Every row gives one point. To make a cloud, some directions were put in groups of two or more. Within a group, all points are equally far from the middle, so they leave a hole (a ring in 2 directions, a hollow ball in 3). The other directions are filled evenly. Then the cloud was stretched, turned, moved and blurred a little. Count the holes, and give their numbers of directions, smallest first.
(in the rows, 128 means zero)

Cloud, 19 rows:
[[ 70 116 113]
 [117  76 118]
 [163  96  72]
 [150  96 149]
 [137 163 116]
 [117 131 109]
 [126 133 171]
 [158 116 134]
 [100 140 167]
 [124 115 162]
 [127 129 143]
 [149 106  76]
 [ 55 112 110]
 [154 120 139]
 [145 102 138]
 [ 96 130 110]
 [148  98 116]
 [114  63 133]
 [134 148 109]]
Holes: 0

Cloud (31 x 4):
[[118 140  89 133]
 [175  85 110 139]
 [112  94 135 115]
 [121  93  85 124]
 [179 109 112 108]
 [179 146 151 139]
 [181 149 127 121]
 [106 159 127 116]
 [137 120 122  85]
 [120 152 159 104]
 [170 136 116  93]
 [134 132 130  83]
 [156  90  93 165]
 [156  89  92 164]
 [152 133 129 176]
 [119 155 165 120]
 [155 145 118  87]
 [112  94  90 125]
 [126 144 168 107]
 [100 106 136 169]
 [110  87 139 164]
 [125  87 154 138]
 [162  83  98 158]
 [127 160 128  94]
 [126 102 158 117]
 [125 111 157 107]
 [158  86  95 163]
 [111 160 124 112]
 [170  98 102 113]
 [157  87  91 159]
 [132 160 123  94]]
Holes: 2 (2, 2)

Cloud:
[[143 102  98 115]
 [128 153 168  95]
 [160  91 141 124]
 [132 179  93 120]
 [155 138 144  95]
 [ 96 102 158 101]
 [109 160 150 161]
 [137 113 101 162]
 [107 108 173  94]
 [129 121 156  85]
 [118 109 124  91]
 [170 151 136 148]
 [167 158 126 154]
 [109 104 197 119]
 [121 128 173  90]
 [142  91 106 143]
 [114 132 196 119]
 [105 164 150 154]
 [115 114 166  88]
 [148  92 108 122]
 [172 136 139 121]
 [126 151 137 174]
 [127 187 113 116]
 [159 160 112 163]
 [160 178 100 131]
 [104 103 137 160]
 [116 124 102 102]
 [ 88 139 131 133]
 [144 101  95 132]
 [123 121 163  86]]
Holes: 2 (2, 2)

Cloud (52 x 6):
[[ 70 151  91 131 160 104]
 [134 112 103 101 136 157]
 [131 148 130 126 105 103]
 [121 151 209 172 161 120]
 [138 118 174 145 181 112]
 [124 138 146 185 129 105]
 [ 76 143 152 150 156 117]
 [115 127 132 148 164  93]
 [111 106 115 131 142 142]
 [ 88 154 133 163 194 121]
 [127 158 142 125 206 118]
 [118 133 122 128 101 176]
 [ 97 147 155  97  98 147]
 [ 96 137 134 128 124 154]
 [114 100  95 142 100 125]
 [164 133 119 124 101 176]
 [112 162 149 119 133 151]
 [134 160 128 146 100 138]
 [151  93  97 144 121 119]
 [ 63 144 120 167 200 107]
 [ 86 139 126 174 176 104]
 [138 147 118 124  60 129]
 [ 69 108 117 101 186 121]
 [170 122 165  94 111 178]
 [118 173 133 146 110 101]
 [ 93 139 125 164 217  92]
 [149 107 103 122 111 167]
 [144 133  79 120 103 154]
 [ 75 138 121 124 160 121]
 [137 138 102 147  96 118]
 [105 158 126 122 117  99]
 [ 95 147 144 167 121 123]
 [108 128 120  85 189 137]
 [119 136 161 144 132 161]
 [ 93 154 128 101 173 128]
 [109 105 147 147 133  96]
 [132 124 137 122 161 199]
 [161 118 120 107  96 143]
 [150  93 140 127 154 149]
 [131 122 105 179 130 127]
 [136 140 111 147  67  81]
 [121 113  71  99  88 114]
 [ 89 108 155 126 141 144]
 [104 127 110 181 158  87]
 [146 159 138 142 122 154]
 [109 107 128  98 138 135]
 [144 111 111 159 171 105]
 [164 115 108 106 105 120]
 [125 136  96 168 139 105]
 [ 95 140 137  89 155 119]
 [161 133 103 156 148 116]
 [115 124 137 137  90 112]]
Holes: 0

Cloud:
[[125 172 152 161 147 102]
 [148 121 122 119  87 131]
 [147 121 144 144 111 161]
 [168 152 175 105  89 136]
 [159 130 170 112 165 109]
 [134 131 143  89 140 175]
 [132 105 147 108 154 182]
 [141 148 142  90 136 114]
 [126 159 109 151 125 151]
 [132 164 114 158  96 142]
 [ 93 139 100 148 130 137]
 [132 109 119 144 163  95]
 [146 149 196 118 118 146]
 [130 152 106 147 144 139]
 [110 136 106 125 157 143]
 [150 128 139 111 162 122]
 [138  96 143 145 146 104]
 [133 106  93 146 145 115]
 [168  98 171 114 163 131]
 [139 143 134 109 160 145]
 [ 98 195 143 170 144 127]
 [129 143 139 128  76 162]
 [ 72 146 172 146 156 131]
 [ 81 103 132 112 185 146]
 [124 141 164 119 131 155]
 [ 83 102 128 137 141 174]
 [153 123 142 107 128  92]
 [128 121  92 145 171  80]
 [125 105 157 113 183 160]
 [123  69 126 125 125 156]
 [138 131 144  77 130 100]
 [151 101 147 106 106 187]
 [ 95  90 135 116 173 154]
 [123 117 111 155 123 121]
 [137 141 104 117 154 166]
 [152 158 168  91 131 100]
 [ 97 135 153 155 155 128]
 [ 80 139 118 181 187 139]
 [116 142  71 123 115 155]
 [ 78 147 129 190 191 129]
 [ 80 153 148 152 162 113]
 [ 77 114  70 186 148 149]
 [123 137  88 129 141 158]
 [ 96  84  95 130 164 178]
 [126 133 191 114 142 146]
 [150 128 168  94 134 152]
 [135 109 169 103 168 166]
 [111 147 110 155  85 124]
 [155 107 108 116  97 137]]
Holes: 0

Cloud (83 x 8):
[[148 119 154  79 128  60 143 110]
 [182 124 105 120 152  78 133 106]
 [107 138 132 101 150 146 175 132]
 [113 128 112  83  86 133 134 112]
 [ 98 183  97 106 119  92 154 149]
 [135 145 150  68 133 149 164 114]
 [145  77 144  56 120 110 119 143]
 [128  88 124 135 130 133  71 133]
 [155 178 110 140 119 144 143 115]
 [177 116 116 119 115 102  97 133]
 [117  98 138 105 150 162 161 131]
 [150 157 108 158 121 108 114 149]
 [129 186 102  92 156 115 173 138]
 [147 117 118 174 144 117 140 120]
 [107 134 127 117  67 100 121 128]
 [150  90 165  87 148 110  83 125]
 [135  78 114  81 138  88 112 146]
 [113 149 132  50 117  82 109  97]
 [132 104  90 113 145 167 153 114]
 [141  83 140 131 103  91 134 129]
 [115  70 128 111  89 141 104 137]
 [175 106 116 115 132 127 174 120]
 [126  93 152 150 104 106 125 136]
 [137  91 113 157 155 113 105 125]
 [144 107 101 142 123 188 133 160]
 [113 190  85 126 142 120 146 152]
 [137 118 106 108 155  70 116 104]
 [153  84 114 120 149  84  97 110]
 [151 191  87 120 131 108 144 138]
 [133 162 119  89 120 127 156 166]
 [152 103 144 104 126  82  82 129]
 [114 165 130 113  74  94 141 124]
 [153  90 139 107 161 114  90 103]
 [114 134 116  65 111  84 154 107]
 [113 165  81 159 121 136 173 129]
 [ 93 166 131  91  92  75 135 112]
 [149  82 134 126 155 119  89 107]
 [124  71 170 128 111 134 102 123]
 [130 158 143  59  89 107 138 115]
 [155 106 140 130 152  89  97 123]
 [169 165  98  90 142  91 139 104]
 [147  74 127 121  93 135  91 125]
 [115 102 118 132  77 126  92 123]
 [130 113 172  59 121 106 126  90]
 [142 146 108 147 119 102 165 109]
 [143  93 164  82 134 108  77 129]
 [121  89 134 121  77 107 110 134]
 [170 114 113 177 152 132 140 146]
 [ 90 147 142 108 125 128 105 154]
 [165 122 144 156 105 146 137 150]
 [172  90  82 116 143 129 125 154]
 [131  92 152 105 125 141 116  90]
 [ 83 168 119 116 122 110 121 151]
 [135 110  92  92 119 121  89 134]
 [110 105 141 156  86 129  95 133]
 [112 184 167  86 108 126 135 120]
 [175 108 151 119 166 128 106 126]
 [114 182 101  87 146 121 175 143]
 [115  78 165  90 125 120 118 104]
 [108 140 175 113  79 120 105 130]
 [197  93  99 119 156 132 149 124]
 [151 154 101 163 135 149 128 161]
 [130 136 181  85  87 109 105 132]
 [147 103 124  76 115  79 103 141]
 [100 118 127  64 121 142 111 150]
 [160 176  94  84 133 101 138 117]
 [135 148 131  55 107  98 100 120]
 [189  95  86 132 151 110 142 147]
 [153 109  78 159 134 107 127 158]
 [123  87 105 105 126 133 133  98]
 [118  72 113 166 124 137 118 143]
 [141  80 111 112 161 155 101 151]
 [158 132  97 101 123 119 125  91]
 [123 127  81 151 142 164 120 165]
 [108 126 157  99 156 126 149 127]
 [118 159 134 123 135 136 100 149]
 [101  84 134 142 108 126 127 152]
 [122 127 112 167 134 149  99 153]
 [126  92 176  98  91  97 100 129]
 [128 146 176  93 136 106 144 108]
 [ 88 138  93 167 109 167 122 146]
 [148 127 127  41 140  96 157 110]
 [124 123  93 149 123 102 149 107]]
Holes: 3 (2, 2, 4)
